Each row of a before or after table is a point. One or more steps were done to the points. Then noise was added and the rows were shuffled. The steps act on columns, c1 being the first. What was done? A step turns or swaps two columns, mirrors them in a line or flattens them onto one, adds a multiple of one to another, or multiplies or shifts one. Angles are multiples of 10 degrees, from the lower column toward the higher: turns from -170 to 170, lines from 10 to 170 but not 90. Use the fewest steps. Two steps may share a column if one is a turn and the other turns, adds or multiplies; they go together, in the order done. Otherwise the lowest column goes first.
In the rows, 128 means zero.

Before (10 x 3)
[[135 104 130]
 [139 188 137]
 [142 123 127]
 [129 130 139]
 [122 137 128]
 [136 137 130]
 [128 163 132]
 [112 109 145]
 [159 144 143]
 [141 146 130]]
After (10 x 3)
[[140 249 152]
 [158 160 190]
 [129 200 131]
 [142 165 152]
 [137 144 143]
 [142 117 149]
 [129 132 139]
 [113  91 121]
 [134  81 139]
 [119 145 119]]
Steps: add 1.5 times c1 to c3; multiply c2 by 2

Before (11 x 8)
[[121 126  95 163 201 121 152 122]
 [154 126 143 163 100 180 180 175]
 [ 77 115 109 124 162 151 147  74]
 [105 177 165 142 137 131 161 138]
 [100 172 191 108 164 174 100 156]
 [115 103  98 101 135 157 143 145]
 [181 149 117 103 118  96 134 171]
 [169 166 106 151 198 102 125 114]
 [125 113 118 168 135 116 137 113]
 [105 103 188  88 122  97 126 149]
 [105 149 135 112 119 105 117 159]]
After (11 x 8)
[[106  92  98 130 134 142 143 135]
 [ 99  80 188 122 122 128 127 134]
 [ 81 140 190  81 163 207 102 138]
 [134 154 143 152 100 188 180 182]
 [149 170 106 114 197  92 126 135]
 [131 148 119 165 135 110 137 114]
 [103 154  94 152 200 105 151 120]
 [156 123 116  96 117  90 134 192]
 [102 117 110 135 164 141 147  56]
 [ 95 127 135 102 122 109 117 142]
 [101 170 164  99 139 150 162 125]]
Steps: turn c1 and c8 by 30 degrees; add -0.3 times c5 to c1; turn c2 and c4 by -50 degrees; add 0.5 times c3 to c6

Before (14 x 14)
[[160 106  81  86  90 109 115 154 141 137  95  73 158 152]
 [188 124 115 162 114  99 199 106  89 105  92 104  79 103]
 [151 128  95  78  98  85 151 132 132 175 147 137 127 162]
 [189 106  92 121 132 160 159 131 123  72 105  99  37 123]
 [197 126 127 114  78 138 177 123 150 112 111  99  60  95]
 [181 148 104 104 118 112 126 147 158 173  98 133 139 198]
 [ 96 121 127 137 127 111 195 166 147 135 108 151 135 143]
 [ 95 107  99 180 133 120 162 116 169 117 133 139 157 123]
 [110 121 138 165 104  89 120 148 154  88 126 159 146 176]
 [149 124 124 130 157 101 151 180 169 106 140 160 164 146]
 [163 131 123  62 118 127 155 101 153 114 101 159 124 154]
 [122 132 116 148  97 148 177 128 139  92 147 174 172 170]
 [196  77 117  94 102 110 127 144 135 169 100 134 131 173]
 [120 137 130 161 113 125 124 151 118 118 119 166 141 113]]
After (14 x 14)
[[150 131 174 104 132  68 133 133 130 177 158 148  80 100]
 [181 146 152 113 125  61 146 147 160 171 105 178 107  79]
 [190 108 153 181 100 144 166 132 119  70 130 142  73 154]
 [123 132 157  99 143 146 152 130 138  91 176 134 177  65]
 [119 137 139 139 149 162 134 154 119 113 121  91 164 109]
 [159 133 137  85 125 130 168 102 153 116 121 130  79  83]
 [100 105 148 136 101 132 151 114 169 119 152 114 189 123]
 [160 105 188  83 136  52 139 155 141 135  97 185 110 156]
 [110 122 139 125 159  72 121 145 155  86 124 143 174  73]
 [197  78 157 111 143  82 145 144 136 168 109 159  97  96]
 [ 95 122 126 128 138 116 189 165 148 135 157 126 139 105]
 [198 127 161 170 166 145 176 124 153 114 147 126  77 173]
 [149 123 115  96 119 108 138 180 170 107 153 122 157  91]
 [189 125 143 187 124 101 206 108  89 102 149 122 133 164]]
Steps: turn c3 and c5 by 140 degrees; add 0.3 times c8 to c5; add -0.3 times c10 to c13; turn c4 and c13 by 50 degrees; turn c12 and c14 by -130 degrees; add -1 times c12 to c6; turn c7 and c11 by 40 degrees

Before (13 x 24)
[[ 52 126 133  92  75 177 164 129  76 134  54  76 126 136 108 190 178 150
  150 113 165  89 158 165]
 [122 118 130  96 154 166 112 146  64 142 154 137 105 129 143 103 136 116
  134  91  90 157 170 158]
 [102  94 137 141 116 141 150 138 119  72 143 145  98 119 155 123 122 129
  142 203 123  92 123 162]
 [160 128 214 159 186 185  64 186 136  84 100  95 113 124 143 131 113 102
  110 112 124 164 186 163]
 [160 177 139 152 131 172  81 103 144 107 188 108  91 104  93 133 141 167
  148  75 159  82 115 127]
 [178 177 129  66 129 142 125 137  95 146 137 153 116 162 119 130 152 107
  149 160 107 161 138 154]
 [146 106 183 152 135 148 114 166 149 152 130 108  94 103 153 138 147 103
  145 102 124 129  93 126]
 [ 92 161 121 170 150 130 139 206  96 149  73 126 128 119  78 134  96 171
  152 167 199 151 153 100]
 [171 214 156  58 117 143 143 137 156 171 107  72  87 104 168 141 106 108
  127 129 106  88 127 138]
 [ 83 161 123 148 100  81 115 120 136 183 119 103  96 127 117 100 132 107
  147 139 136 147  92 179]
 [120 165 142 162 124 159  96 180  77 148 122 160  78 134 173 141 140  89
   70 171 140 124 149  95]
 [156 130 142 126 146  98 139  82 103  90 153 104 120 186 151 185 156 129
  135 152 154 156 118 135]
 [125 107 138 157 165 147 114  92 143 121 168 158 138 144 170 135 191 170
  164 122 151  97 119 126]]
After (13 x 24)
[[169  72 154 155 132 138  68 136 156 172 106  70 128 198 184 141 120 110
  128 127 106  88 123 137]
 [125 135 138 122 112 166 142  92 142 119 169 157 127  98 159 133 147 168
  164 123 152  98 119 126]
 [ 92 110 122  95 154  94  83 205  95 150  73 126 128 103  79 133  99 172
  152 167 200 149 154  99]
 [161  61 140  96 121 182 120 103 145 107 189 108 130 124  99 132 135 167
  149  76 158  80 116 126]
 [ 80  93 123 115 113  84 124 120 136 184 119 106 127 112 123 102 146 107
  146 139 136 147  90 179]
 [156 132 141 173 122 122 117  80 103  89 154 105 130  92 158 187 137 132
  135 154 153 156 116 135]
 [161  85 212 106 160 154 186 185 134  86 103  94 126 109 153 130  91 102
  111 113 123 164 186 163]
 [120  79 141 112 120 132 141 180  77 147 120 160 130  99 163 139 138  88
   70 172 140 121 150  96]
 [180  86 129 194 117 138 106 137  95 146 136 153 129 154 114 131 142 108
  148 158 108 162 139 154]
 [144 135 184  95 121 128 159 167 149 153 128 107 128 126 158 138 136 104
  146 101 124 127  95 125]
 [121 126 130 150 135 157 150 146  63 144 153 137 129 152 140 102 120 116
  135  89  88 158 172 158]
 [102 168 138 111 127 136 132 137 117  72 144 144 128 124 150 121 131 127
  141 203 123  92 122 162]
 [ 52 151 132 158  81 175  93 126  78 136  57  77 128 147 124 190 183 152
  151 111 165  90 158 165]]
Steps: turn c2 and c7 by -140 degrees; add -0.3 times c18 to c7; turn c4 and c14 by -130 degrees; flatten c5 and c17 onto the line at 130 degrees; add -0.5 times c8 to c6; add -0.3 times c12 to c15; multiply c13 by 0

Before (12 x 64)
[[141 125 139 122 123 119 132 121 132 134 118 119 125 123 133 131 130 135
  142 113 149 132 120 134 133 123 122 131 121 134 123 121 132 139 124 132
  134 121 134 136 137 120 135 121 120 143 133 125 127 129 129 132 122 141
  125 129 121 124 133 125 130 117 120 126]
 [145 140 132 119 142 119 143 132 117 119 119 132 124 110 123 130 123 150
  128 136 127 128 126 133 126 142 124 132 136 128 124 142 135 142 125 126
  113 125 129 109 135 121 126 122 120 133 134 105 132 115 112 114 114 141
  123 121 132 136 119 125 148 133 129 124]
 [127 130 138 128 120 117 135 134 131 143 123 118 123 116 116 118 132 123
  135 114 145 132 125 133 129 130 128 135 124 128 157 124 134 133 155 117
  137 134 131 135 128 118 119 132 152 122 137 111 130 125 136 122 123 125
  123 138 178 135 118 133 131 132 124 131]
 [132 148 135 133 124 126 136 131 119 117 117 120 124 135 116 127 132 123
  137 152 127 126 153 118 122 138 135 138 149 134 135 131 134 130 124 119
  139 135 133 120 123 122 147 122 121 139 118 121 127 148 132 125 129 143
  119 126 130 136 132 129 122 125 121 123]
 [124 175 142 129 129 134 154 123 124 125 128 140 123 112 132 129 135 122
  127 114 120 133 122 139 142 132 138 124 121 113 154 129 121 126 137 112
  126 130 132 130 126 122 129 128 125 140 127 106 128 114 134 153 133 141
  123 129 121 138 136 131 122 109 129 120]
 [131 132 142 133 118 132 158 123 129 133 116 138 127 122 123 129 135 133
  137 140 120 130 138 130 122 132 125 119 145 126 123 138 114 139 134 133
  137 113 123 136 121 120 126 128 121 143 137 124 130 116 132 134 117 143
  147 127 121 136 127 131 128 122 125 117]
 [133 131  80 118 129 127 129 131 118 118 135 136 126 170 128  98 127 121
  122 112 123 127 142 125 122 128 124 133 123 129 123 135 133 129 128 122
  128  97 134 128 123 148 119 129 138 138 120 158 135 134 128 114 113 140
  119 157 133 124 119 126 131 137 117 133]
 [151 127 130 127 135 158 169 127 120 120 121 136 137 126 135 130 130 122
  136 118 124 112 120 135 125 121 131 136 122 129 124 131 131 102 122 131
  129 135 126 115 138 134 119 125 128 134 131 107 132 128 126 128 119 114
  133 155 123 138 118 130 127 124 100 117]
 [126 125 133 122 122 131 132  99 119 132 117 135 132 114 118 118 135 119
  137 128 122 132 121  97 126 121 121 114 121  87 119 130 125 145 152 133
  136 131 132 115 120 125 120 132 122 113  96 109 140 141 134 130 129 119
  122 123 135 119 136 112 131 138 118 120]
 [125 127 130 126 137 125 143 107 120 140 119 133 127 119 117 112 127 124
  136 113 120 133 131 137 122 139 123 130 120 123 124 163 125 113 132 137
  126 133 131 136 127 121 155 136 119 135 137 116 129 135 124 123 124 127
  122 124 123 130 122 117 138 135 130 125]
 [135 128 135 125 119 117 136 126 125 117 135 124 135 117 118 131 109 131
  136 140 124 118 150 137 136 134 121 140 137 134 142 142 123 149 126 123
  121 136 133 134 144 125 128 121 123 127 126 127 127 128 124 121 125 135
  117 125 122 135 128 130 124 108 124 114]
 [139 125 143 128 124 126 133 119 120 120 121 138 129 145 115 118 121 147
  130 129 149 134 118 122 127 126 129 126 134 133 128 122 133 146 127 134
  131 129 122 139 135 122 130 123 119 133 130 114 132 118 133 116 130 143
  125 151 128 137 120  95 122 130 129 119]]
After (12 x 64)
[[142 141 132 119 139 119 124 132 117 117 119 141 124 111 122 129 122 150
  130 137 125 128 126 134 126 141 125 134 135 127 125 123 135 141 127 126
  111 116 128  80 134 123 127 121 120 132 135 106 132 114 113 113 116 140
  123 121 132 139 120 127 149 131 129 125]
 [132 131 131 132 116 131 166 122 127 133 115 141 128 122 121 129 135 133
  136 140 120 131 138 130 122 132 127 120 144 126 123 117 114 140 134 132
  137 114 125  47 121 120 127 128 120 143 136 124 132 115 133 134 121 144
  148 127 122 138 128 115 126 122 125 117]
 [123 127 131 127 139 126 151 107 120 140 118 162 127 120 117 113 126 122
  138 111 120 134 131 138 122 140 120 129 120 123 123 135 125 112 132 139
  126 144 132  88 127 120 156 135 119 136 137 116 128 136 123 120 116 128
  119 124 124 131 121 127 136 142 130 123]
 [127 123 133 120 121 131 121  98 118 132 117 133 132 114 118 119 135 119
  138 127 121 132 119  98 126 120 120 113 121  86 118 125 126 146 152 131
  138 137 131 111 119 125 119 131 123 112  95 109 141 140 134 130 131 119
  123 122 134 116 136 126 132 146 119 120]
 [131 131 113 117 130 126 131 130 116 120 134 138 124 169 127  97 128 122
  123 112 123 127 142 123 122 129 126 135 122 131 120 115 132 128 129 124
  129  98 135 124 122 145 119 129 138 137 122 159 135 136 129 113 118 140
  121 157 131 123 119 172 131 132 117 132]
 [138 124 128 128 124 127 145 120 118 120 124 128 129 146 114 118 122 147
  131 130 147 132 117 124 129 128 129 125 133 134 130 120 132 147 127 136
  131 121 121 118 134 121 128 122 119 133 131 112 132 120 133 117 137 142
  125 153 126 140 119 109 122 159 129 118]
 [125 174 121 128 130 134 157 124 124 122 127 135 122 111 133 130 136 122
  127 113 119 132 124 140 141 133 139 124 123 113 154 124 121 126 137 111
  127 130 133  58 127 122 131 128 125 141 127 104 127 114 135 155 139 140
  123 129 120 142 134 108 122 120 128 120]
 [131 149 130 134 123 127 129 130 119 117 118 128 123 134 117 128 130 123
  137 152 129 127 152 117 123 138 135 139 149 135 136 134 133 132 124 119
  138 126 133 102 123 121 147 121 122 140 117 121 127 149 129 124 123 144
  118 127 131 139 131 121 122 126 123 124]
 [152 127 126 126 136 158 159 127 119 122 121 135 136 125 135 131 128 122
  137 117 123 111 118 135 126 120 131 137 121 129 123 120 132 102 122 131
  128 130 127   7 138 136 119 125 128 135 131 108 133 128 126 128 125 115
  134 156 124 144 118 124 129 126 100 118]
 [128 128 138 129 119 117 140 133 130 142 123 120 122 117 114 118 133 124
  134 115 144 132 127 133 129 130 128 137 126 129 155 132 135 134 154 116
  138 140 131 110 127 118 120 135 152 122 136 111 131 125 136 122 118 125
  122 137 178 135 119 123 131 125 125 132]
 [136 132 116 126 118 116 141 126 124 116 136 137 135 118 118 132 109 132
  134 139 125 118 150 138 136 133 121 139 136 134 144 135 124 150 126 124
  120 126 133 108 141 126 130 121 123 127 124 126 129 130 126 121 117 136
  118 126 123 139 128 114 122 121 124 114]
 [139 125 123 121 121 119 141 122 130 134 118 118 124 124 134 132 130 133
  142 113 151 132 121 133 132 123 122 132 121 136 123 128 131 139 123 131
  131 112 134 120 136 121 134 122 120 141 132 125 127 130 130 132 121 139
  125 128 122 123 132 112 129 125 119 126]]
Steps: turn c60 and c62 by -70 degrees; turn c3 and c60 by -60 degrees; multiply c7 by 3; turn c7 and c40 by -70 degrees; turn c12 and c32 by -60 degrees; turn c32 and c53 by -40 degrees; add 1.5 times c44 to c38; multiply c58 by 1.3

Before (13 x 64)
[[142 122 152 125 106 135 122 173 176 114 129 140  99 131  97 139  68  85
  107 110 121 116 150 134 139 116 128 176 134 107 141 104 148 158 117 105
  157 166 184 110 116  87 175 139  59 159 125 129 105  95  96  79 143 129
  121 122 154 149 126 140  92 122  91 145]
 [167  81 177 165 107 150 134  82 149 155 148 142 140 109 152 141 169 176
  154 102 148 115 102 107 153 145 122 162 129 131 107 164 137 117 157 117
   88 130 138 116  77 138 124 156 171  70 133 144  85 187 193 149 128 155
   54 156 146  69 103 141 140 131 170 168]
 [119 126 198 114  69 114  76 142 107 170 178 147 136 165 145 117 122 114
  154 135  93 121 137 136  79  83 131 108 134 106 127 168 117 102 107 119
  147 110 110 164 107 151 113 132 112 147  82 192 145 117  91  53 126 102
   99 101 148 173 100 108 120  74  88  94]
 [127 113 156 109 117 116 114 163 147 138  77 123  83 136  78 138  25  81
   71 151 116 175 104 141 130  86 110 140 127 111 153 103 160 149  99 106
  125 140 127 114  98  98 148 132 126 153 110 158 136 116  69  71 150 100
  103 159 135 138 145 141 112 119 121 137]
 [127 132 154 118 114 140  85 144 131 154 135 137 131 140 117 100 110 125
  137 157  85 131 139 109  93  63 151 105 180 132 177 109 155 143 102 136
  147 126 102 119  68 134 121 111 100 127 124 121 139  93 108  76 138  84
  140 120 187 154 111 127  99  76 107 126]
 [119 125 155  97 109 115 112 159 144 148 127 146 112 145 128 112 105  74
  131 136 107 157 130 124 132  75 129 137 165 129 188 117 158 134  99  98
  150 124 154 107 100  86 125 142 113 177  94 148 126 109 105  66  97  99
  103 135 100 171  99 143 133  68 104 119]
 [137 135 109 110 121 132 117 180 145  92  61  87  77 113  69 168  97  83
  111 139 122 141 130 105 143 110 117 162  64 113 182 112 132 169 104  72
  107 174 160  70 131 117 163 164 109 146 156 108  90 119 110 112 163  91
   91 133 113 139 138 132 130 115 111 147]
 [152 104 131 170  88 125 144 131 150 161 111 125 145 115 107 169 118 174
  104 146 165 137 130 108 184 146 110 176 122 125 118 149 149 185 191 111
   93 158 149 119  92 108 178 199 148 158 142  81  76 175 120 146 168 119
   88 137  75  90 122 163 147 145 125 196]
 [151 161 123 129 158 149  55  76  89 102 133 136 132 152 179 188 160 144
  148 145 138 148 189  71  94 129 102  86 157 197  91 178  79 157 166 173
  153 145 141 121  47 151 163  99 164 121  52 117  76 155 147 169  72 151
  126  78  98  83  98 136 116 119 104 148]
 [132 102 110 134  99 106  93 168 177 128  96 114  63 126  65 169  82 102
   92 117 117 114  78 116 154 133 132 134 101 115 189 105 175 185 161  99
  133 186 153  92 112 124 150 148 101 136 129 128  85 127 107 101 134 114
  104 163  96 150 115 101 136 130  97 155]
 [144 148 140 115 161 122  65  93 117 142 165 177 125 155 161 145 159 167
  166 118 125 191 179  52 115 126 125  83 149 164  99 209  95 150 158 190
  142 106 136 168  60 165 126 106 182 159 110 170  55 147 161 143 100 140
  112  85 143  92 101 156 107  85 109 119]
 [206  72 153 176 134 129 102 100 147 160 130  95 144 115 118 132 161 146
  154 131 143  94 141 110 162 158 126 174 149 114 116 153 130 144 142 107
   75 112 140 197  83 158 132 132 153  84 145 159  84 178 176 109 120 140
   59 148 140 107  77 139 183 124 156 202]
 [127 125 210 156 124 103  76 149 130 176 160 175 179 116 146 129 103 113
  152 142  83 153 168  93 102  81 107 107 161 122 134 168 123 114 111 135
  160  90 113 122  64 169 140 120  98 138  89 183 108 107 122 104  81 130
  124  97 147 110 103 123 129  55  93 116]]
After (13 x 64)
[[163  80 177 165 107 149 135  82 153 155 149 143 116 109 159 120 169 177
  155 103 148 115  93 112 153 118 122 162 129 113 106 163 138 116 157 118
   88 130 138 116  76 137 124 156 170  70 130 144  84 187 193 148 129 155
   52 157 146  70 103 142 139 131 170 168]
 [138 148 140 114 162 122  65  92 121 143 166 175 131 155 163 119 159 168
  166 116 125 191 157  51 115 136 125  82 148  93  98 210 107 149 158 189
  142 106 135 169  60 165 126 105 181 159 168 169  54 148 162 143 101 141
  113  84 143  92 101 155 106  85 108 119]
 [156 104 131 171  88 124 145 130 154 162 110 124 111 114 112  93 118 174
  104 146 165 135 153 117 184 119 110 177 122 111 117 150 149 184 191 110
   93 158 148 119  92 108 180 199 147 159 149  80  77 175 119 147 169 119
   88 137  76  90 123 163 147 144 125 197]
 [143 100 111 135  99 106  91 167 156 128  96 114 193 126  66 113  83 104
   92 117 117 114  79 129 154  88 132 133 101 111 189 104 171 185 161  99
  134 186 153  92 111 125 151 148 102 137 146 127  85 127 107 101 134 115
  104 163  95 150 115 101 136 130  97 156]
 [148 121 153 124 106 135 122 172 142 114 128 141 157 132 100 128  69  84
  108 109 120 118 150 148 139  80 128 176 134 119 140 104 142 158 118 105
  157 166 184 110 116  87 175 140  59 159 133 129 106  94  96  80 143 129
  123 122 154 149 126 138  93 124  91 146]
 [143 161 124 129 159 149  55  77 110 102 133 137 123 152 184 150 160 144
  148 145 139 148 194  39  94 161 103  87 156 128  90 178 100 157 166 173
  154 145 141 121  47 151 162  98 164 122 220 117  77 155 148 168  72 152
  125  78  96  83 100 135 116 119 105 148]
 [118 123 155  97 109 115 112 159  90 147 127 145 144 146 126 172 105  75
  132 137 107 157 119 125 133  87 129 137 166 127 187 117 158 132  98  97
  149 124 155 108 100  88 126 141 113 178 130 148 125 110 106  66  97  96
  102 136  99 172  97 143 134  68 104 120]
 [148 136 109 110 121 132 117 181 120  93  61  87 178 114  73  98  97  83
  111 139 123 141 140 125 144 104 116 162  62 100 182 112 127 168 105  72
  106 174 160  70 132 117 164 163 109 146 118 107  90 119 110 113 163  92
   91 133 113 138 137 133 130 114 111 148]
 [123 125 210 156 124 105  74 148  89 175 160 175  76 116 146 159 104 113
  153 141  83 153 142 110 103 103 107 108 160  98 134 168 121 114 111 134
  160  91 113 123  64 170 140 121  99 137 152 183 107 107 122 104  82 131
  124  97 146 110 102 124 129  53  93 116]
 [136 114 156 110 116 115 114 163 102 138  77 123 174 136  79 140  25  80
   71 152 116 174  90 148 131  89 110 141 127 128 152 102 156 149  99 105
  125 140 127 115  98  98 146 132 126 153 142 158 136 115  69  71 151 100
  103 159 134 137 146 140 112 119 121 137]
 [207  72 152 175 132 129 102 100 163 159 131  96 112 114 132  89 161 146
  154 131 143  94 125 128 161 126 127 176 149 106 116 154 126 145 143 107
   74 113 140 197  82 158 132 132 152  84 146 159  84 178 175 110 121 141
   60 147 140 108  78 139 184 122 156 201]
 [129 133 154 119 114 139  85 144  73 154 134 137 125 140 117 152 110 125
  138 157  85 132 142 112  92  94 152 106 180 118 176 108 157 143 102 138
  149 126 101 119  68 134 120 111 101 127 106 121 139  92 108  76 139  85
  140 119 185 154 110 129 100  75 108 127]
 [117 126 198 114  68 114  76 143  78 171 177 147 121 166 143 159 121 114
  155 135  93 120 104 151  78 123 132 107 135 120 127 169 111 102 108 119
  146 109 109 164 107 152 112 133 112 147 162 192 146 119  91  53 126 103
   99 101 147 173 100 109 119  74  87  94]]
Steps: turn c1 and c15 by 10 degrees; turn c9 and c26 by -60 degrees; multiply c13 by -1; add 0.5 times c40 to c16; turn c16 and c47 by 130 degrees; add -0.5 times c48 to c23; add 0.3 times c30 to c33; turn c24 and c30 by 50 degrees
